Each row is a point. Each table stands for the endless flat space through its points: a line for two points, a plane for three, and so on. The two share one point or none. Which?

First (3 x 4)
[[0.016, 0.005, 0.097, -0.155],
[-0.034, 0.160, -0.068, 0.045],
[0.005, -0.003, 0.047, -0.132]]
Second (2 x 4)
[[0.022, 0.070, 0.014, -0.109],
[-0.134, -0.022, -0.006, -0.145]]
They share: no point

First (5 x 8)
[[-0.155, -0.160, -0.327, 0.273, 0.033, 0.090, 0.272, 0.002],
[-0.167, -0.048, -0.341, 0.135, 0.025, -0.078, 0.175, -0.051],
[-0.102, 0.121, -0.213, -0.106, -0.045, -0.109, -0.041, -0.056],
[-0.049, -0.060, -0.353, 0.123, -0.077, 0.068, 0.188, 0.040],
[-0.083, -0.045, -0.324, 0.093, -0.026, 0.034, 0.173, -0.003]]
Second (3 x 8)
[[-0.184, -0.017, -0.138, 0.024, 0.013, 0.067, 0.063, -0.083],
[-0.009, 0.042, -0.228, -0.057, 0.160, -0.100, 0.053, -0.039],
[-0.185, -0.066, -0.092, 0.027, -0.012, 0.072, 0.029, -0.087]]
They share: [-0.140, 0.010, -0.172, 0.003, 0.056, 0.024, 0.069, -0.071]

First (4 x 11)
[[0.167, -0.110, 0.159, -0.092, -0.059, -0.145, 0.148, 0.057, 0.050, 0.109, -0.120],
[-0.173, -0.300, -0.069, -0.097, -0.174, -0.036, -0.022, 0.116, 0.003, 0.067, -0.155],
[0.201, -0.005, 0.053, -0.034, -0.114, -0.247, 0.237, -0.110, 0.051, 0.157, 0.025],
[0.081, -0.185, 0.133, -0.108, -0.088, -0.101, 0.089, 0.120, 0.037, 0.081, -0.165]]
Second (5 x 11)
[[0.076, -0.207, 0.169, -0.087, 0.049, -0.239, 0.096, 0.229, 0.021, 0.127, -0.175],
[0.120, -0.094, 0.003, 0.068, -0.139, -0.042, -0.007, 0.109, 0.191, 0.179, -0.228],
[0.002, -0.203, 0.173, 0.062, 0.098, -0.135, 0.005, 0.267, -0.091, 0.076, -0.142],
[0.101, -0.117, -0.026, 0.128, -0.046, -0.074, -0.084, 0.224, 0.231, 0.212, -0.275],
[0.067, -0.132, 0.120, -0.054, -0.157, -0.127, 0.134, 0.054, 0.101, 0.217, -0.241]]
They share: [0.125, -0.145, 0.134, -0.095, -0.098, -0.139, 0.128, 0.082, 0.041, 0.092, -0.130]

First (3 x 12)
[[0.077, -0.148, -0.003, 0.168, -0.059, 0.062, -0.193, -0.058, -0.023, -0.035, 0.063, -0.020],
[0.143, -0.166, 0.063, 0.208, -0.044, 0.065, -0.190, -0.047, -0.029, 0.045, 0.090, -0.010],
[0.101, -0.180, 0.024, 0.181, -0.084, 0.092, -0.152, -0.041, -0.025, 0.003, 0.054, -0.041]]
Second (5 x 12)
[[0.066, -0.018, 0.003, 0.219, 0.182, 0.076, -0.246, 0.034, 0.000, -0.097, -0.020, -0.171],
[-0.079, -0.237, -0.253, 0.084, -0.052, 0.022, -0.221, -0.095, 0.073, -0.234, 0.152, 0.158],
[-0.092, -0.263, -0.230, -0.012, -0.257, 0.070, -0.182, -0.064, 0.054, -0.190, 0.023, 0.094],
[-0.056, -0.337, -0.132, 0.043, -0.160, 0.057, -0.216, -0.041, 0.141, -0.107, -0.009, 0.124],
[0.011, 0.068, -0.172, 0.071, -0.005, 0.100, -0.241, 0.063, -0.089, -0.201, -0.019, -0.191]]
They share: [-0.031, -0.144, -0.108, 0.101, -0.114, 0.086, -0.158, -0.063, -0.013, -0.157, 0.000, -0.061]

First (4 x 18)
[[0.183, 0.049, 0.127, 0.179, 0.175, -0.010, -0.071, 0.142, 0.118, -0.126, 0.201, -0.045, -0.076, 0.010, -0.203, 0.043, -0.302, -0.062],
[0.187, 0.106, 0.177, 0.094, 0.001, 0.055, 0.010, -0.009, 0.141, -0.124, 0.238, 0.144, -0.146, -0.097, -0.108, -0.005, -0.256, -0.022],
[0.192, 0.059, 0.155, 0.152, 0.105, 0.010, -0.047, 0.083, 0.125, -0.119, 0.228, 0.028, -0.097, -0.038, -0.170, 0.014, -0.301, -0.059],
[0.049, 0.073, 0.057, 0.100, 0.370, -0.065, -0.125, 0.138, 0.072, -0.250, 0.112, -0.198, -0.197, 0.080, -0.126, 0.115, -0.175, -0.061]]
Second (2 x 18)
[[0.110, 0.138, 0.060, 0.117, 0.115, 0.053, -0.004, 0.112, 0.154, -0.145, 0.115, 0.023, -0.161, 0.016, -0.148, 0.125, -0.192, 0.031],
[0.088, 0.126, 0.039, 0.121, 0.087, 0.061, -0.012, 0.122, 0.170, -0.121, 0.107, 0.035, -0.183, 0.007, -0.147, 0.148, -0.213, 0.025]]
They share: [0.132, 0.150, 0.081, 0.113, 0.143, 0.045, 0.004, 0.102, 0.138, -0.169, 0.123, 0.011, -0.139, 0.025, -0.149, 0.102, -0.171, 0.037]

First (3 x 24)
[[0.051, -0.053, 0.079, 0.058, -0.072, -0.020, 0.189, -0.063, -0.052, -0.041, -0.002, 0.100, -0.041, 0.065, -0.012, -0.141, -0.012, -0.146, -0.117, 0.114, -0.057, 0.032, 0.040, -0.205],
[0.109, -0.088, 0.081, 0.107, -0.050, -0.018, 0.177, -0.049, -0.057, -0.018, -0.068, 0.108, -0.063, 0.089, -0.005, -0.097, -0.074, -0.157, -0.085, 0.050, -0.030, 0.069, 0.009, -0.122],
[0.049, -0.109, 0.132, 0.089, -0.149, 0.024, 0.096, -0.109, 0.051, 0.036, 0.019, 0.057, -0.066, 0.008, 0.091, -0.178, 0.040, -0.073, -0.055, 0.155, -0.087, -0.063, 0.078, -0.248]]
Second (4 x 24)
[[0.119, -0.141, 0.075, 0.154, -0.102, 0.004, 0.141, -0.029, 0.126, -0.025, -0.042, -0.002, -0.115, 0.039, 0.058, -0.121, -0.098, -0.132, -0.111, 0.008, -0.023, -0.128, -0.082, -0.153],
[0.102, -0.153, 0.103, 0.162, -0.122, 0.020, 0.105, -0.076, -0.022, 0.040, -0.113, 0.103, -0.076, 0.085, 0.104, -0.074, -0.051, -0.124, -0.027, 0.054, -0.064, 0.052, 0.067, -0.099],
[-0.006, -0.211, 0.048, 0.289, -0.312, 0.084, 0.106, -0.019, -0.008, -0.137, -0.232, 0.097, -0.158, 0.115, 0.236, 0.079, -0.046, -0.162, -0.090, 0.002, -0.043, -0.107, 0.078, -0.082],
[0.260, -0.063, 0.186, -0.001, 0.124, -0.060, 0.116, -0.131, 0.028, 0.219, 0.080, 0.067, -0.016, 0.003, -0.104, -0.293, -0.074, -0.062, 0.024, 0.110, -0.039, 0.143, -0.030, -0.164]]
They share: [0.127, -0.137, 0.117, 0.144, -0.094, 0.012, 0.111, -0.075, 0.010, 0.041, -0.076, 0.082, -0.087, 0.059, 0.066, -0.107, -0.060, -0.112, -0.033, 0.056, -0.041, 0.018, 0.024, -0.123]

First (5 x 24)
[[-0.062, 0.014, 0.141, 0.237, 0.211, 0.201, 0.061, 0.021, 0.007, 0.012, 0.225, 0.142, -0.106, 0.018, -0.186, 0.117, 0.121, -0.059, 0.355, -0.207, 0.182, 0.238, -0.106, -0.135],
[0.130, 0.265, 0.067, 0.128, -0.021, 0.149, 0.028, 0.125, 0.201, -0.049, 0.245, 0.071, -0.003, -0.161, -0.164, 0.025, 0.105, -0.028, 0.103, 0.015, 0.103, 0.021, 0.090, 0.097],
[0.079, 0.032, 0.087, 0.137, 0.259, 0.067, 0.094, 0.159, 0.068, -0.129, 0.270, -0.020, 0.071, -0.050, -0.138, 0.191, 0.120, -0.053, 0.259, -0.143, 0.277, 0.166, -0.006, -0.025],
[0.016, 0.070, 0.173, 0.111, 0.159, 0.105, 0.157, 0.123, 0.055, -0.042, 0.175, 0.018, -0.046, -0.004, -0.062, 0.079, 0.147, 0.009, 0.233, -0.187, 0.164, 0.142, 0.018, 0.017],
[-0.059, -0.060, 0.280, -0.048, 0.131, 0.063, 0.052, 0.267, 0.001, -0.207, 0.122, 0.008, -0.052, 0.112, 0.044, 0.026, 0.047, -0.040, 0.267, -0.308, 0.233, 0.043, 0.232, 0.172]]
Second (3 x 24)
[[0.205, 0.147, 0.266, -0.119, 0.067, 0.097, 0.244, 0.155, 0.289, -0.084, 0.147, 0.052, -0.022, 0.031, -0.164, -0.064, 0.063, -0.015, 0.020, -0.079, 0.040, 0.172, 0.107, 0.099],
[0.064, 0.145, 0.159, -0.011, -0.030, 0.132, 0.302, 0.077, 0.147, 0.021, 0.221, 0.012, 0.060, 0.048, -0.025, 0.063, 0.197, -0.083, 0.069, -0.162, 0.169, 0.129, 0.169, 0.027],
[0.169, 0.137, 0.268, -0.041, 0.131, 0.089, 0.168, 0.221, 0.209, -0.120, 0.151, -0.004, -0.080, -0.019, -0.138, -0.062, 0.079, 0.065, 0.106, -0.053, 0.064, 0.116, 0.057, 0.141]]
They share: no point

First (6 x 24)
[[-0.172, 0.106, 0.178, -0.150, -0.087, -0.066, -0.244, 0.048, -0.115, -0.043, -0.199, 0.233, 0.058, -0.158, -0.286, 0.126, 0.230, -0.069, 0.209, 0.102, 0.118, -0.049, -0.238, -0.123],
[-0.120, 0.051, 0.149, -0.012, -0.477, -0.165, 0.014, 0.273, -0.276, 0.099, -0.148, 0.073, -0.045, -0.230, -0.059, -0.061, -0.092, -0.161, 0.021, 0.059, 0.293, 0.045, 0.116, 0.243],
[-0.123, 0.073, 0.062, -0.170, -0.132, 0.023, -0.008, 0.244, -0.294, -0.175, -0.066, 0.122, 0.185, -0.096, -0.024, 0.061, 0.062, -0.288, 0.114, 0.141, 0.166, 0.054, -0.179, 0.105],
[-0.069, 0.017, 0.173, -0.096, -0.302, -0.256, -0.012, 0.125, -0.183, 0.164, -0.120, 0.148, 0.027, -0.200, -0.051, -0.054, 0.047, -0.102, 0.067, 0.041, 0.251, 0.080, 0.005, 0.127],
[-0.091, 0.048, 0.124, -0.008, -0.486, -0.212, 0.081, 0.312, -0.336, 0.143, -0.091, 0.076, -0.041, -0.206, 0.001, -0.041, -0.124, -0.228, -0.015, 0.076, 0.316, 0.070, 0.132, 0.261],
[-0.037, -0.069, 0.261, -0.167, -0.272, -0.304, 0.011, -0.016, -0.023, 0.186, -0.194, 0.129, 0.122, -0.267, 0.031, -0.276, 0.083, 0.080, 0.086, -0.054, 0.265, 0.183, 0.048, 0.233]]
Second (6 x 24)
[[-0.220, 0.080, 0.112, -0.161, -0.047, 0.188, -0.020, -0.049, -0.266, -0.178, -0.293, 0.408, 0.194, -0.018, -0.088, -0.166, 0.108, -0.187, 0.116, 0.188, 0.330, 0.025, 0.097, 0.200],
[0.081, 0.059, -0.117, -0.221, -0.081, -0.381, -0.374, 0.117, -0.012, 0.111, 0.002, 0.023, 0.026, -0.108, -0.112, 0.152, 0.257, -0.161, 0.211, -0.036, 0.021, 0.173, -0.435, -0.079],
[-0.117, 0.045, -0.038, -0.239, -0.117, -0.121, -0.271, -0.129, -0.177, -0.031, -0.168, 0.152, 0.241, 0.011, 0.062, 0.064, 0.134, -0.188, 0.016, -0.048, 0.048, 0.090, -0.127, 0.058],
[-0.344, -0.207, 0.338, -0.400, -0.302, -0.041, 0.042, 0.016, 0.000, -0.180, -0.305, -0.035, 0.237, -0.114, -0.034, -0.065, 0.174, -0.159, 0.026, 0.111, 0.066, 0.240, -0.088, 0.160],
[-0.323, -0.210, 0.405, -0.323, -0.263, 0.045, 0.141, 0.127, -0.048, -0.234, -0.288, 0.053, 0.157, -0.199, -0.134, -0.145, 0.200, -0.110, 0.123, 0.187, 0.136, 0.163, -0.057, 0.189],
[-0.098, 0.124, -0.065, -0.191, -0.007, -0.100, -0.255, -0.059, -0.211, -0.214, -0.139, 0.409, 0.015, 0.031, -0.070, -0.060, 0.199, -0.312, 0.117, 0.178, 0.195, 0.254, -0.135, 0.117]]
They share: no point

First (5 x 24)
[[0.161, -0.369, -0.140, 0.152, 0.149, 0.093, 0.207, 0.056, -0.101, -0.023, -0.002, 0.119, 0.048, 0.049, 0.025, 0.050, -0.055, -0.284, 0.122, 0.095, 0.042, -0.116, -0.117, 0.052],
[0.140, 0.083, -0.157, 0.065, -0.070, 0.062, 0.080, 0.215, 0.021, 0.029, 0.203, 0.125, -0.217, 0.136, 0.182, -0.315, -0.161, -0.143, 0.213, 0.147, 0.186, 0.183, -0.257, -0.176],
[0.125, 0.023, -0.192, 0.024, 0.077, 0.125, 0.063, 0.212, -0.057, 0.009, 0.082, 0.251, -0.100, 0.085, 0.077, -0.258, -0.159, -0.168, 0.218, 0.119, 0.258, 0.168, -0.197, -0.180],
[0.047, -0.276, 0.042, 0.097, -0.028, 0.180, 0.185, 0.131, 0.106, -0.045, 0.086, 0.065, -0.003, 0.160, 0.103, -0.121, -0.045, -0.040, 0.096, 0.222, 0.027, -0.215, -0.207, -0.178],
[0.066, -0.041, -0.255, 0.055, 0.112, 0.172, 0.158, 0.161, -0.007, 0.073, 0.277, 0.153, -0.211, 0.058, 0.220, -0.229, -0.081, -0.161, 0.211, -0.069, 0.126, 0.141, -0.021, 0.052]]
Second (5 x 24)
[[0.062, -0.262, -0.138, 0.211, 0.162, 0.094, 0.137, 0.085, -0.037, -0.068, 0.060, 0.282, -0.178, 0.111, -0.010, 0.000, -0.009, -0.088, 0.195, -0.004, 0.067, 0.065, -0.248, -0.168],
[0.127, -0.088, -0.041, 0.204, -0.028, 0.083, 0.192, 0.094, -0.106, 0.031, 0.080, 0.192, -0.140, 0.126, 0.012, -0.059, -0.065, -0.189, 0.225, 0.056, 0.248, 0.181, -0.185, 0.029],
[0.126, -0.142, -0.068, -0.165, 0.012, 0.106, 0.053, 0.101, 0.045, 0.010, 0.098, -0.022, -0.032, 0.067, 0.252, -0.256, -0.091, -0.318, 0.089, 0.154, 0.115, -0.133, 0.020, 0.074],
[0.210, -0.054, -0.018, 0.186, -0.100, 0.163, 0.232, 0.135, -0.065, 0.121, 0.158, 0.164, 0.005, 0.161, 0.087, -0.077, -0.199, -0.161, 0.312, 0.143, 0.332, 0.250, -0.104, 0.022],
[0.094, -0.246, -0.124, 0.178, 0.134, 0.089, 0.125, 0.079, -0.011, -0.044, 0.081, 0.244, -0.139, 0.117, 0.031, -0.015, -0.022, -0.113, 0.210, 0.004, 0.110, 0.078, -0.215, -0.138]]
They share: no point

First (5 x 24)
[[0.101, -0.165, 0.058, 0.109, -0.029, -0.042, 0.002, -0.251, -0.054, 0.068, 0.029, -0.121, -0.216, -0.008, -0.072, -0.044, 0.148, 0.314, -0.198, 0.041, 0.039, -0.118, 0.003, 0.020],
[-0.184, -0.099, 0.085, 0.170, -0.051, -0.017, 0.054, -0.043, -0.210, 0.091, 0.161, 0.052, -0.065, -0.138, -0.121, -0.154, -0.030, 0.172, -0.083, 0.085, -0.111, -0.130, 0.015, 0.058],
[-0.037, -0.024, 0.229, 0.251, 0.032, 0.000, -0.128, -0.179, -0.083, -0.071, 0.022, -0.050, -0.138, -0.034, -0.256, -0.245, 0.128, -0.088, -0.233, 0.197, 0.107, -0.209, -0.031, 0.006],
[-0.126, -0.202, 0.067, 0.290, 0.165, 0.082, 0.093, -0.188, -0.191, 0.115, 0.033, -0.148, -0.143, -0.067, -0.157, -0.153, 0.200, 0.177, -0.202, -0.036, 0.038, -0.222, -0.189, 0.014],
[-0.329, -0.113, 0.139, 0.204, 0.079, 0.076, 0.044, 0.018, -0.348, 0.039, 0.246, 0.122, -0.014, -0.145, -0.170, -0.185, -0.034, 0.044, -0.074, 0.074, -0.180, -0.105, -0.094, 0.085]]
Second (4 x 24)
[[-0.052, -0.074, 0.166, 0.135, -0.049, 0.036, -0.063, -0.160, -0.264, -0.072, 0.098, -0.054, -0.234, -0.090, -0.127, -0.062, 0.042, 0.012, -0.239, 0.083, -0.114, -0.170, 0.033, -0.051],
[-0.137, -0.124, 0.085, 0.172, -0.069, 0.064, -0.090, -0.139, -0.334, -0.100, 0.153, -0.093, -0.255, -0.112, -0.103, 0.044, 0.020, -0.028, -0.347, 0.029, -0.113, -0.136, 0.108, -0.086],
[-0.060, -0.129, 0.165, 0.225, 0.075, 0.006, -0.104, -0.169, -0.062, -0.081, 0.177, 0.068, -0.043, -0.078, -0.142, -0.122, 0.076, 0.089, -0.125, 0.142, 0.014, -0.113, -0.104, 0.100],
[0.016, -0.189, 0.117, 0.149, 0.207, -0.130, -0.064, -0.229, -0.378, 0.139, 0.193, -0.248, -0.287, 0.018, -0.154, -0.070, 0.128, 0.217, -0.161, 0.162, 0.058, 0.111, 0.012, 0.144]]
They share: no point

First (6 x 24)
[[0.023, 0.080, 0.189, 0.119, -0.075, -0.333, 0.067, -0.094, -0.002, 0.059, 0.173, 0.128, 0.310, -0.363, -0.014, 0.127, -0.065, -0.034, -0.042, -0.069, -0.051, -0.194, 0.033, -0.102],
[0.009, 0.091, 0.056, 0.174, -0.017, -0.257, 0.043, -0.059, 0.015, 0.132, 0.218, 0.109, 0.302, -0.277, 0.067, 0.079, -0.069, 0.022, -0.029, -0.038, 0.010, -0.172, 0.061, -0.005],
[0.190, -0.059, 0.035, 0.077, -0.082, -0.191, 0.158, -0.040, -0.044, 0.090, 0.092, -0.025, 0.220, -0.144, 0.144, 0.135, -0.039, 0.006, -0.173, -0.115, 0.014, -0.183, -0.020, 0.037],
[0.018, 0.113, 0.313, 0.260, -0.048, -0.285, 0.018, -0.096, 0.020, 0.107, 0.111, 0.305, 0.245, -0.457, -0.134, 0.099, -0.094, 0.010, -0.103, 0.060, -0.068, -0.183, 0.152, -0.043],
[0.355, -0.140, 0.058, 0.230, -0.179, 0.023, 0.079, -0.048, 0.061, 0.259, -0.077, -0.051, -0.038, 0.054, 0.258, -0.015, -0.072, 0.143, -0.406, 0.018, 0.139, -0.054, 0.186, 0.193],
[0.194, -0.033, 0.310, 0.160, -0.107, -0.138, 0.062, -0.049, 0.018, 0.128, -0.085, 0.067, 0.076, -0.255, 0.001, 0.111, 0.018, 0.079, -0.214, -0.039, 0.089, -0.058, 0.168, 0.007]]
Second (2 x 24)
[[0.145, 0.067, 0.058, 0.103, 0.049, -0.179, 0.113, 0.011, -0.048, 0.150, 0.053, 0.040, 0.180, -0.158, 0.133, 0.156, 0.015, 0.047, -0.165, -0.121, 0.030, -0.116, 0.170, -0.002],
[0.130, -0.128, 0.133, 0.073, -0.161, -0.019, -0.017, -0.064, 0.007, 0.135, -0.087, -0.145, 0.175, -0.258, 0.113, 0.046, 0.110, 0.217, 0.005, -0.061, 0.235, 0.029, 0.010, 0.173]]
They share: no point

First (3 x 24)
[[0.063, 0.018, 0.176, -0.001, -0.080, -0.061, 0.046, -0.140, 0.153, 0.084, -0.111, -0.031, -0.213, 0.044, -0.132, 0.169, -0.051, 0.096, 0.009, 0.067, 0.082, 0.135, 0.102, -0.012],
[0.055, 0.130, 0.136, -0.113, -0.188, 0.079, 0.050, -0.016, -0.003, 0.200, -0.031, 0.129, -0.105, 0.184, -0.076, 0.149, 0.033, -0.064, 0.021, 0.027, -0.062, 0.071, 0.014, -0.176],
[0.057, 0.119, 0.116, -0.181, -0.217, 0.078, 0.032, 0.057, -0.004, 0.249, -0.021, 0.207, -0.069, 0.257, -0.037, 0.145, 0.042, -0.073, 0.065, -0.010, -0.080, 0.018, -0.010, -0.259]]
Second (5 x 24)
[[0.208, 0.132, 0.121, 0.096, 0.020, -0.016, 0.120, 0.011, 0.123, 0.071, -0.130, 0.056, -0.278, 0.140, -0.135, 0.063, 0.054, -0.029, 0.012, -0.147, -0.019, 0.154, 0.146, -0.175],
[0.056, 0.059, 0.175, 0.055, -0.113, 0.010, -0.004, -0.101, 0.266, 0.122, -0.214, -0.101, -0.138, 0.034, -0.249, 0.293, -0.106, 0.192, 0.030, 0.055, -0.049, -0.079, -0.052, -0.008],
[-0.065, 0.108, 0.081, -0.334, -0.358, -0.008, 0.061, -0.122, -0.215, 0.226, 0.112, 0.248, -0.101, 0.217, 0.106, 0.091, 0.019, -0.127, -0.078, 0.196, 0.178, 0.264, 0.154, -0.132],
[0.210, -0.080, 0.263, -0.034, -0.120, -0.038, -0.204, 0.021, 0.307, 0.161, -0.012, -0.078, -0.260, -0.108, -0.229, 0.239, -0.196, 0.301, 0.002, -0.027, -0.021, -0.284, -0.158, 0.079],
[0.117, -0.041, 0.330, 0.048, 0.111, 0.095, 0.086, -0.056, 0.120, 0.105, -0.011, 0.006, -0.161, 0.082, -0.128, 0.073, 0.133, -0.117, 0.209, -0.025, -0.182, 0.212, 0.032, -0.147]]
They share: [0.059, 0.074, 0.156, -0.057, -0.134, 0.009, 0.048, -0.078, 0.075, 0.142, -0.071, 0.049, -0.159, 0.114, -0.104, 0.159, -0.009, 0.016, 0.015, 0.047, 0.010, 0.103, 0.058, -0.094]

First (3 x 24)
[[0.026, 0.138, -0.033, 0.144, -0.024, -0.005, -0.035, -0.017, 0.082, -0.121, -0.081, 0.185, -0.028, 0.231, 0.092, 0.021, 0.199, 0.146, 0.219, -0.190, -0.057, 0.092, 0.077, -0.086],
[-0.082, -0.091, -0.117, 0.028, -0.148, 0.032, -0.040, 0.156, 0.032, -0.110, 0.022, 0.006, -0.079, 0.049, 0.177, -0.070, 0.252, 0.119, -0.028, -0.255, -0.052, 0.086, 0.004, 0.075],
[-0.062, -0.052, 0.057, 0.173, -0.223, -0.204, -0.143, 0.049, 0.175, -0.095, -0.170, 0.201, -0.021, 0.127, 0.065, -0.077, -0.027, 0.216, 0.045, 0.039, -0.156, 0.036, 0.239, -0.109]]
Second (5 x 24)
[[0.004, -0.064, -0.126, 0.010, -0.052, 0.135, -0.003, 0.072, 0.152, -0.065, 0.001, 0.197, -0.029, 0.270, -0.012, -0.182, 0.160, 0.154, -0.013, -0.287, -0.043, -0.014, -0.030, -0.053],
[0.058, 0.054, 0.068, -0.070, -0.052, -0.043, -0.131, -0.028, 0.106, -0.111, 0.043, 0.214, -0.167, 0.101, -0.001, -0.243, 0.126, 0.205, 0.197, -0.237, -0.075, 0.070, 0.150, -0.251],
[-0.045, -0.275, -0.191, 0.050, 0.157, 0.024, 0.166, 0.113, 0.333, -0.013, -0.061, -0.011, 0.018, 0.250, 0.040, -0.168, 0.061, -0.084, -0.130, -0.243, -0.179, -0.009, -0.120, -0.043],
[-0.082, 0.227, 0.009, 0.257, -0.299, -0.097, -0.172, 0.100, -0.079, -0.134, -0.181, 0.215, 0.008, 0.088, 0.227, 0.221, 0.254, 0.308, 0.228, -0.026, -0.019, 0.130, 0.224, 0.042],
[-0.097, -0.055, -0.155, 0.250, -0.095, -0.020, 0.042, 0.125, 0.121, -0.093, -0.157, 0.041, 0.070, 0.214, 0.188, 0.116, 0.177, 0.064, -0.014, -0.115, -0.099, 0.067, 0.000, 0.125]]
They share: [-0.026, 0.027, -0.039, 0.115, -0.105, -0.037, -0.060, 0.050, 0.087, -0.112, -0.069, 0.134, -0.042, 0.153, 0.112, -0.028, 0.166, 0.153, 0.106, -0.160, -0.077, 0.078, 0.090, -0.042]
